Each row of a before or after table is a point. The points were changed in one or more steps. Then noise was added and the rows were shuffled. The steps act on columns, c1 being the first. What was done? A step turns or swaps two columns, mirrors them in a line or flattens them onto one, adds a multiple of one to another, or multiplies or shifts one. Angles are multiples of 10 degrees, from the lower column toward the higher: turns from -170 to 170, lines from 10 to 170 but not 90. Use the fewest steps. Two steps may share a column if one is a turn and the other turns, adds or multiplies; they go together, in the order done. Otherwise the lowest column goes first.

Before (13 x 3)
[[0.055,-0.003,-0.036],
[0.052,0.003,-0.005],
[-0.032,0.001,0.035],
[-0.067,0.035,0.014],
[0.025,-0.017,0.024],
[0.037,-0.040,-0.047],
[-0.003,-0.095,-0.049],
[0.062,-0.060,-0.019],
[-0.053,0.020,0.044],
[-0.053,-0.046,-0.009],
[-0.031,0.010,-0.002],
[0.023,0.029,0.070],
[-0.003,-0.080,0.048]]
After (13 x 3)
[[-0.054,-0.073,0.005],
[0.039,0.034,-0.032],
[-0.002,-0.057,-0.093],
[-0.002,-0.100,-0.001],
[-0.031,-0.061,0.009],
[-0.068,-0.064,-0.017],
[-0.057,-0.104,-0.070],
[0.067,0.033,-0.001],
[0.025,0.000,0.034],
[-0.026,-0.028,-0.020],
[0.057,0.084,0.014],
[0.023,0.025,0.097],
[0.052,0.073,0.039]]
Steps: add 1.5 times c1 to c2; turn c2 and c3 by 30 degrees

Before (14 x 8)
[[-0.008,0.028,0.025,0.004,0.044,0.070,0.018,0.048],
[0.047,0.019,-0.049,-0.002,0.014,0.034,-0.014,0.026],
[-0.043,-0.008,-0.044,-0.009,-0.022,-0.028,0.011,0.017],
[0.043,-0.063,-0.025,0.009,0.000,0.012,0.022,-0.001],
[0.038,0.023,0.060,-0.021,0.001,-0.020,0.021,0.000],
[-0.193,-0.026,0.057,0.001,-0.016,0.009,-0.074,0.046],
[0.043,-0.005,0.023,-0.026,-0.021,0.019,-0.047,0.060],
[-0.001,0.016,0.011,-0.010,0.075,0.127,0.010,0.001],
[0.019,0.039,0.048,-0.010,-0.021,-0.017,-0.054,0.000],
[0.052,0.020,0.052,0.002,-0.026,0.084,0.025,-0.004],
[0.050,-0.029,0.036,0.007,0.108,-0.023,-0.097,0.039],
[0.033,0.034,0.059,0.034,0.050,-0.013,0.027,-0.006],
[0.043,0.022,0.032,0.066,0.047,0.021,0.030,0.047],
[0.039,-0.027,-0.035,0.069,-0.002,0.004,-0.048,0.035]]
After (14 x 8)
[[-0.011,-0.011,0.025,0.019,0.011,0.080,0.013,0.067],
[-0.305,-0.056,0.057,-0.029,0.015,0.000,-0.075,0.000],
[0.065,0.026,0.061,0.009,-0.017,-0.015,0.018,0.031],
[-0.002,0.011,0.013,-0.003,0.024,0.145,0.012,0.020],
[0.073,-0.009,0.032,0.082,-0.024,0.043,-0.011,0.060],
[0.029,0.039,0.049,-0.024,0.008,-0.025,-0.045,0.047],
[0.079,0.026,0.049,0.027,0.073,0.046,0.011,0.021],
[0.070,-0.048,0.026,-0.044,0.031,0.000,-0.033,0.029],
[0.080,-0.058,0.036,-0.031,-0.098,0.053,-0.093,-0.010],
[0.052,0.036,0.060,0.058,-0.047,0.024,0.002,0.035],
[-0.065,-0.023,-0.041,-0.013,-0.004,-0.034,0.019,-0.003],
[0.073,0.004,-0.048,-0.021,0.006,0.029,-0.002,0.041],
[0.071,-0.066,-0.022,0.016,0.006,0.006,0.016,-0.080],
[0.062,-0.057,-0.034,0.027,0.011,0.000,-0.064,-0.010]]
Steps: multiply c1 by 1.6; multiply c2 by 1.6; turn c2 and c8 by 50 degrees; add 0.3 times c3 to c4; turn c4 and c7 by -30 degrees; mirror c5 and c6 in the line at 70 degrees
